Each row is a point. Each copy is the shape, with its points in the same order, turned, moved and blurred by noise. Is it also mirrored, or only turned?

Shape (8 x 2):
-0.20, -0.38
+0.31, -0.47
-0.47, +0.52
+0.10, -0.06
-0.55, +0.41
+0.55, -0.14
-0.02, +0.22
-0.44, -0.04
Copy 1 (8 x 2):
+0.29, +0.24
+0.55, -0.18
-0.65, +0.17
+0.09, -0.15
-0.59, +0.30
+0.33, -0.52
-0.21, -0.13
-0.11, +0.36
Copy 1 is: mirrored
Copy 2 (8 x 2):
-0.42, -0.02
-0.15, -0.49
+0.22, +0.71
+0.01, -0.09
+0.13, +0.80
+0.15, -0.53
+0.26, +0.12
-0.24, +0.43
Copy 2 is: only turned
Copy 3 (8 x 2):
+0.23, +0.22
+0.48, -0.25
-0.69, +0.21
+0.00, -0.19
-0.63, +0.31
+0.20, -0.57
-0.28, -0.14
-0.18, +0.36
Copy 3 is: mirrored
Copy 4 (8 x 2):
+0.54, -0.28
+0.14, -0.62
+0.33, +0.64
+0.13, -0.14
+0.47, +0.60
-0.23, -0.42
+0.09, +0.16
+0.58, +0.15
Copy 4 is: mirrored

Shape (8 x 4):
-0.85, +0.51, -0.13, -0.26
+0.19, -0.26, +0.04, +0.66
+0.19, +0.59, -0.18, -0.31
+0.22, -0.25, -0.03, +0.62
-0.53, -0.07, +0.50, -0.30
+0.17, -0.14, -0.12, -0.22
-0.65, +0.24, -0.18, -0.17
+0.00, +0.56, -0.05, +0.12
Copy 1 (8 x 4):
-0.46, +0.75, +0.35, -0.55
-0.34, -0.46, -0.28, +0.24
+0.27, +0.47, +0.39, +0.11
-0.29, -0.45, -0.18, +0.22
-0.23, +0.58, -0.50, -0.48
+0.27, +0.01, -0.08, -0.20
-0.36, +0.44, +0.23, -0.54
-0.17, +0.35, +0.29, +0.21
Copy 1 is: mirrored
Copy 2 (8 x 4):
-0.74, +0.50, -0.14, -0.27
+0.28, -0.07, -0.29, +0.81
+0.06, +0.46, +0.52, -0.18
+0.27, +0.02, -0.19, +0.79
-0.45, -0.42, -0.19, -0.20
+0.37, +0.00, -0.11, -0.12
-0.40, +0.35, -0.30, -0.23
-0.13, +0.32, +0.31, +0.26
Copy 2 is: only turned
Copy 3 (8 x 4):
-0.37, -0.34, +0.91, +0.27
-0.15, +0.55, -0.38, +0.12
-0.10, +0.01, +0.51, -0.54
-0.10, +0.59, -0.33, +0.17
-0.22, -0.74, -0.06, +0.23
+0.24, -0.05, -0.04, -0.03
-0.19, -0.31, +0.63, +0.32
-0.35, +0.15, +0.47, -0.25
Copy 3 is: mirrored

Shape (11 x 6):
-0.12, +0.01, -0.15, -0.46, -0.21, -0.58
-0.11, +0.30, +0.17, +0.48, +0.19, +0.58
-0.35, -0.10, -0.39, -0.37, -0.30, -0.35
-0.51, +0.23, -0.02, -0.28, +0.01, -0.37
+0.52, +0.62, +0.11, +0.59, +0.22, +0.67
-0.33, -0.23, -0.16, -0.09, -0.47, -0.16
+0.42, -0.13, +0.01, +0.47, +0.18, -0.13
-0.15, -0.39, -0.48, -0.42, +0.22, -0.22
+0.07, -0.16, +0.32, +0.04, +0.16, +0.22
+0.11, +0.31, +0.41, -0.30, -0.17, +0.09
+0.14, +0.49, +0.03, +0.13, -0.08, +1.22
Copy 1 (11 x 6):
-0.05, -0.31, -0.71, -0.37, +0.50, +0.14
-0.13, +0.29, +0.25, +0.40, -0.37, +0.00
-0.01, -0.19, -0.84, -0.26, +0.36, +0.46
-0.41, -0.25, -0.48, +0.05, +0.58, +0.28
+0.34, +0.26, +0.25, +0.62, -0.58, -0.34
-0.05, -0.30, -0.53, -0.44, -0.03, +0.45
-0.04, +0.25, -0.29, -0.18, -0.24, -0.47
+0.07, +0.38, -0.86, -0.37, +0.36, +0.34
-0.03, +0.20, +0.16, -0.20, +0.08, +0.09
+0.25, -0.31, +0.20, -0.06, +0.35, +0.03
+0.56, +0.14, +0.38, +0.53, -0.45, +0.47
Copy 1 is: mirrored
Copy 2 (11 x 6):
+0.27, -0.81, +0.25, -0.13, +0.20, -0.13
+0.01, +0.40, -0.42, -0.47, -0.43, +0.25
+0.19, -0.93, -0.06, -0.29, -0.12, -0.17
+0.02, -0.52, +0.15, -0.63, +0.13, -0.12
+0.58, +0.76, -0.57, -0.25, -0.34, +0.40
+0.00, -0.76, +0.06, -0.13, -0.41, -0.14
+0.24, +0.18, -0.25, +0.30, -0.14, -0.17
-0.07, -0.86, -0.44, +0.01, +0.28, -0.05
-0.11, +0.09, -0.09, +0.03, -0.17, +0.35
+0.31, -0.16, +0.31, -0.29, -0.14, +0.51
+0.37, +0.25, -0.68, -0.48, -0.65, +0.98
Copy 2 is: only turned
Copy 3 (11 x 6):
-0.50, +0.20, -0.05, -0.52, -0.42, -0.32
-0.12, -0.35, +0.60, +0.44, -0.09, +0.49
-0.50, -0.13, -0.16, -0.37, -0.67, -0.38
-0.81, +0.14, +0.26, -0.30, -0.37, -0.08
+0.39, -0.01, +0.60, +0.31, -0.08, +0.81
-0.31, -0.25, +0.03, -0.15, -0.57, -0.45
+0.21, +0.22, +0.00, +0.26, +0.10, +0.01
-0.56, -0.15, -0.56, -0.37, -0.20, -0.14
-0.05, -0.24, +0.26, -0.13, +0.18, +0.02
-0.01, -0.02, +0.62, -0.59, -0.20, +0.07
+0.26, -0.75, +0.64, +0.00, -0.37, +0.81
Copy 3 is: only turned
Copy 4 (11 x 6):
-0.36, -0.19, -0.45, +0.12, +0.38, -0.25
+0.48, +0.29, +0.43, +0.41, -0.35, +0.34
-0.53, -0.36, -0.29, -0.13, -0.08, -0.18
-0.54, -0.01, +0.11, +0.23, +0.25, +0.00
+0.84, +0.60, -0.17, +0.44, -0.41, +0.52
-0.28, -0.49, -0.11, +0.16, -0.21, -0.34
+0.56, -0.25, -0.19, +0.50, +0.23, +0.30
-0.21, -0.38, -0.17, -0.49, +0.37, +0.13
+0.39, +0.01, +0.21, +0.22, +0.20, -0.13
+0.15, +0.38, -0.12, +0.35, +0.01, -0.30
+0.64, +0.79, +0.17, +0.00, -0.79, +0.15
Copy 4 is: only turned

Shape (12 x 8):
-0.60, +0.37, +0.08, -0.30, +0.06, +0.57, +0.45, +0.40
+0.11, -0.59, -0.31, -0.23, +0.19, +0.27, +0.43, -0.64
+0.09, -0.51, -0.20, +0.77, +0.22, +0.13, +0.99, -0.10
+0.36, +0.12, +0.46, -0.14, +0.34, -0.10, -0.01, +0.30
+0.22, -0.13, -0.10, -0.21, +0.07, +0.06, -0.24, +0.07
+0.16, +0.09, +0.08, +0.37, -0.13, -0.42, +0.25, -0.14
-0.47, -0.39, +0.44, -0.87, -0.15, +0.11, -0.08, -0.22
-0.38, +0.68, -0.06, +0.08, -0.44, +0.36, -0.04, +0.39
-0.01, -0.41, -0.16, -0.42, -0.41, +0.12, -0.02, -0.26
+0.30, +0.24, +0.56, -0.18, +0.16, -0.19, +0.00, -0.61
-0.10, +0.48, +0.17, +0.64, -0.01, +0.24, -0.31, -0.06
-0.17, -0.02, +0.37, -0.58, -0.32, +0.90, +0.27, -0.17
Copy 1 (12 x 8):
-0.03, +0.14, +0.47, -0.92, +0.10, -0.03, -0.25, +0.80
-0.39, +0.21, -0.12, -0.26, -0.81, +0.61, +0.16, +0.14
-1.15, +0.08, -0.02, +0.21, -0.33, -0.02, +0.24, +0.56
+0.33, -0.28, -0.41, -0.17, +0.22, -0.05, +0.01, +0.27
+0.36, -0.03, +0.01, +0.01, -0.17, +0.37, -0.03, +0.22
-0.30, -0.31, +0.03, +0.20, -0.07, -0.08, -0.34, -0.05
+0.24, -0.52, -0.02, -0.93, -0.32, +0.85, -0.28, +0.27
+0.25, -0.04, +0.91, -0.36, +0.27, -0.12, -0.37, +0.38
+0.15, -0.26, +0.28, -0.21, -0.66, +0.66, -0.13, +0.17
+0.03, -0.27, -0.33, -0.43, -0.02, +0.10, -0.09, -0.55
-0.09, +0.04, +0.52, -0.01, +0.64, +0.09, -0.01, -0.14
+0.12, -0.22, +0.50, -1.10, -0.38, +0.32, +0.34, +0.29
Copy 1 is: only turned
Copy 2 (12 x 8):
+0.06, +0.56, +0.54, +0.57, +0.45, +0.58, +0.21, -0.03
-0.64, -0.33, +0.10, +0.45, +0.22, -0.50, +0.03, -0.19
-0.21, +0.05, +0.10, +0.95, -0.67, -0.51, +0.60, -0.15
+0.50, -0.22, +0.15, -0.01, -0.16, +0.35, -0.04, +0.09
-0.07, +0.02, -0.11, -0.12, +0.07, +0.11, -0.12, +0.18
+0.32, +0.26, +0.09, +0.03, -0.40, -0.42, +0.04, -0.21
-0.40, -0.11, +0.95, -0.17, +0.42, +0.14, -0.40, -0.01
+0.28, +1.04, +0.12, +0.22, +0.22, +0.35, -0.13, +0.09
-0.44, +0.14, +0.27, -0.08, +0.30, -0.36, -0.25, +0.22
+0.43, -0.27, +0.20, +0.03, +0.01, -0.17, -0.54, -0.50
+0.26, +0.66, -0.20, +0.31, -0.39, +0.26, -0.45, -0.24
-0.15, +0.13, +0.62, +0.66, +0.65, +0.14, -0.51, +0.26
Copy 2 is: mirrored
Copy 3 (12 x 8):
-0.48, +0.15, -0.46, -0.63, -0.46, +0.56, +0.39, +0.13
+0.37, -0.03, -0.44, +0.38, -0.60, +0.17, -0.28, +0.26
+0.39, -0.57, -0.53, +0.53, -0.46, +0.10, +0.88, +0.40
-0.16, +0.16, +0.46, +0.00, +0.04, +0.21, +0.32, +0.34
+0.31, +0.05, +0.17, -0.18, -0.04, +0.23, +0.04, +0.02
-0.09, -0.54, +0.00, +0.20, +0.03, -0.15, +0.24, -0.02
-0.40, -0.05, +0.20, -0.07, -0.43, +0.89, -0.61, -0.11
-0.36, -0.12, -0.23, -0.68, -0.06, +0.18, +0.59, -0.66
+0.31, -0.28, +0.09, -0.10, -0.49, +0.42, -0.32, -0.21
-0.44, +0.08, +0.40, +0.49, -0.14, -0.29, -0.19, +0.04
-0.13, +0.06, -0.29, +0.14, +0.23, -0.01, +0.64, -0.53
-0.34, +0.44, -0.11, -0.13, -1.07, +0.39, -0.01, -0.27
Copy 3 is: mirrored

Shape (12 x 9):
-0.09, -0.48, +0.00, -0.01, +0.21, -0.12, +0.00, -0.07, +0.13
-0.37, +0.53, -0.13, +0.61, +0.14, +0.53, +0.01, +0.21, -0.08
+0.13, +0.33, +0.06, -0.26, +0.18, +0.01, -0.27, -0.62, -0.95
-0.18, -0.27, +0.42, -0.14, -0.06, +0.18, +0.94, +0.08, +0.20
-0.06, -0.10, +0.34, -0.66, +0.67, -0.37, +0.45, +0.00, +0.86
+0.19, -0.09, +0.47, -0.48, -0.22, -0.21, -0.16, -0.12, +0.07
-0.45, -0.08, -0.29, -0.13, +0.14, -0.17, -0.02, -0.29, -0.21
-0.08, +0.15, -0.59, +0.03, -0.30, +0.58, +0.15, +0.22, -0.56
+0.58, +0.09, +0.34, +0.30, +0.15, -0.06, +0.40, -0.22, +0.20
+0.13, -0.39, -0.27, +0.00, +0.04, +0.99, -0.76, -0.14, +0.52
+0.03, +0.29, +0.02, -0.50, -0.28, -0.08, +0.63, +0.11, +0.63
-0.13, +0.36, -0.08, -0.43, +0.77, -0.36, -0.36, +0.29, -0.19
Copy 1 (12 x 9):
-0.23, -0.06, -0.23, +0.25, -0.13, -0.34, +0.14, -0.12, -0.09
-0.01, -0.04, +0.32, +0.05, +0.60, +0.75, +0.26, -0.19, -0.29
+0.71, -0.28, +0.00, -0.71, -0.54, +0.10, -0.11, -0.52, -0.08
-0.72, -0.64, +0.21, +0.25, -0.44, +0.21, +0.17, +0.21, +0.24
-0.93, -0.39, +0.14, -0.20, +0.04, -0.89, +0.13, +0.09, +0.46
-0.06, -0.24, +0.01, -0.19, -0.44, -0.40, -0.42, +0.22, -0.06
-0.23, -0.10, -0.28, -0.30, -0.28, -0.01, +0.36, -0.35, -0.33
-0.07, +0.05, -0.34, -0.14, -0.07, +1.00, -0.19, -0.24, -0.09
+0.04, -0.81, +0.20, +0.32, +0.22, -0.15, -0.28, -0.14, +0.27
-0.13, +0.87, +0.25, +0.58, -0.03, -0.16, -0.51, -0.71, -0.29
-1.02, -0.63, +0.00, -0.17, +0.01, +0.05, -0.43, +0.15, -0.08
-0.06, +0.23, -0.14, -0.91, +0.31, -0.43, +0.19, +0.02, +0.26
Copy 1 is: mirrored
Copy 2 (12 x 9):
+0.10, -0.25, -0.14, +0.29, +0.02, -0.07, +0.18, +0.10, -0.35
-0.48, -0.15, +0.06, +0.25, +0.25, +0.41, +0.47, -0.09, +0.76
-0.09, +0.60, +0.96, +0.34, +0.08, -0.30, +0.37, +0.47, +0.06
+0.79, -0.21, -0.02, +0.13, -0.20, +0.40, +0.33, -0.55, +0.01
+1.07, -0.16, -0.61, -0.30, +0.38, -0.13, +0.46, +0.19, -0.23
+0.31, +0.10, +0.31, -0.24, +0.29, -0.26, -0.12, -0.15, -0.36
-0.05, -0.03, +0.09, +0.34, -0.15, -0.45, +0.58, +0.15, +0.03
-0.52, +0.02, +0.39, -0.01, -0.68, +0.24, +0.31, -0.02, +0.43
+0.52, +0.18, +0.02, +0.34, +0.26, +0.35, -0.34, +0.09, +0.16
-0.49, -1.09, +0.33, -0.29, +0.20, +0.26, -0.07, +0.52, -0.08
+0.74, -0.10, -0.23, -0.48, -0.14, -0.15, +0.00, -0.29, +0.38
-0.14, +0.53, -0.28, -0.26, +0.38, -0.24, +0.68, +0.52, -0.08
Copy 2 is: mirrored
Copy 3 (12 x 9):
+0.14, +0.05, -0.29, +0.26, +0.31, -0.13, -0.13, -0.10, +0.19
-0.48, -0.24, +0.37, +0.26, +0.10, +0.42, -0.33, +0.62, -0.21
-0.80, +0.04, +0.43, -0.58, +0.43, -0.20, -0.02, -0.55, +0.10
+0.19, -0.43, -0.07, +0.85, +0.28, +0.28, +0.38, -0.40, -0.19
+1.01, +0.09, +0.06, +0.38, +0.44, +0.43, +0.40, -0.27, +0.58
+0.04, +0.12, +0.16, +0.20, -0.08, -0.38, +0.43, -0.40, +0.39
-0.25, -0.26, -0.15, -0.13, +0.63, -0.09, +0.03, +0.06, +0.30
-0.56, -0.72, -0.11, -0.24, -0.12, +0.07, -0.06, +0.17, -0.42
+0.17, +0.49, +0.26, +0.35, +0.19, +0.10, +0.21, -0.23, -0.46
-0.37, +0.37, -0.67, +0.03, -0.70, +0.43, -0.37, +0.23, +0.42
+0.44, -0.29, +0.04, +0.30, +0.02, +0.27, +0.93, +0.09, +0.02
+0.35, -0.18, +0.59, -0.51, +0.35, -0.02, -0.29, +0.03, +0.58
Copy 3 is: only turned
